Each row is a point. The last column is the point's height on a tilted bowl or saddle (a function of degree 2), plus a little noise. Count its main directions that bend up, bend down and stay straight.

Points:
[[ -4  -8   7]
 [  2 -14   9]
 [-19   1   7]
 [ 31  29  -9]
 [-40 -26  17]
 [ 24  70 -75]
 [-16  33 -13]
 [ -7   9   0]
 [ -3 -31   7]]
Directions: 1 up, 1 down, 0 straight

Points (11 x 3):
[[ 33   9  -9]
 [-35  -1 -27]
 [-14 -20 -34]
 [-24  -2 -40]
 [ 45 -22  33]
 [ 14  35 -17]
 [-29 -16 -25]
 [ 32  41  16]
 [ 20  24 -23]
 [-34  31 -16]
 [ -4  32 -33]]
Directions: 2 up, 0 down, 0 straight

Points:
[[-38 -69  53  43]
 [ -6  11 -16 -20]
 [ -2  26  -4 -29]
 [ 19 -27   8 -25]
 [  4  11  20 -22]
 [-16   2 -28 -18]
 [ 39 -28  68  10]
 [  4 -38 -12 -28]
 [-36   9  15 -36]
 [-16  13  11 -24]
 [ 12 -14 -37 -26]
 [ -7 -41  -4 -18]
 [-20 -27   2 -13]
 [ 25  24  43 -44]
 [ -2   6  23 -14]]
Directions: 1 up, 2 down, 0 straight

Points:
[[-29 -11  16  13]
 [-16   1  -5   7]
 [ 14  16 -25  14]
 [ -3 -35 -30  17]
 [-13 -14 -62  35]
 [ 78  14 -40  80]
 [  9 -19  28   5]
 [ 16  25   0  -1]
 [-29 -18  23  15]
 [ 10   0  11   7]
 [ 15  34  23 -11]
 [-45  10  46  28]
 [ 22  30 -35  15]
 [ 11  -3 -36  27]
 [-17 -10 -15  11]]
Directions: 1 up, 1 down, 1 straight

Points (16 x 4):
[[-50  -2   6  36]
 [  2 -16 -52 -13]
 [ 16 -35 -27 -45]
 [ 12   2 -40 -28]
 [-18   2  16   1]
 [  3  -9  -4 -19]
 [ 44  25  20 -34]
 [  3  39   7   2]
 [ 36  17 -22 -55]
 [-16  -2   7   2]
 [ 40 -20  58  -9]
 [ -5  10  -5  -6]
 [  8  57 -27  40]
 [ 18  18 -38 -23]
 [ 26  53  30   9]
 [-15 -22   1   9]]
Directions: 2 up, 1 down, 0 straight

Points (26 x 5):
[[-16  24   5 -38   8]
 [-32  11 -10 -19  14]
 [-15 -33 -43  -3 -22]
 [ -9  49  14  13 -22]
 [ 12 -17  -3  -4  17]
 [  3   5 -10  39   7]
 [ 12   4 -19   2  17]
 [ -8  40   7  -6   3]
 [ 19   7 -51 -38 -28]
 [ 25 -14   7  33  23]
 [-41  -2 -31  -5  -4]
 [-28 -15  14  13  11]
 [  8  -4 -37  37  -5]
 [  3   2  42 -48 -51]
 [ -6   8  -4   4  21]
 [ 10  -5 -24  15  16]
 [-22  20 -29  -3   8]
 [-71 -32  11   6 -48]
 [ 35 -28  43 -20 -41]
 [-15  16  17 -13  12]
 [  8   4  33  -5   0]
 [-39 -55 -13  16 -32]
 [-12   7  55  59 -50]
 [ 30 -82  -1 -12 -61]
 [ 53 -26 -20  40  12]
 [ -5  -9  11 -35  -7]]
Directions: 0 up, 3 down, 1 straight
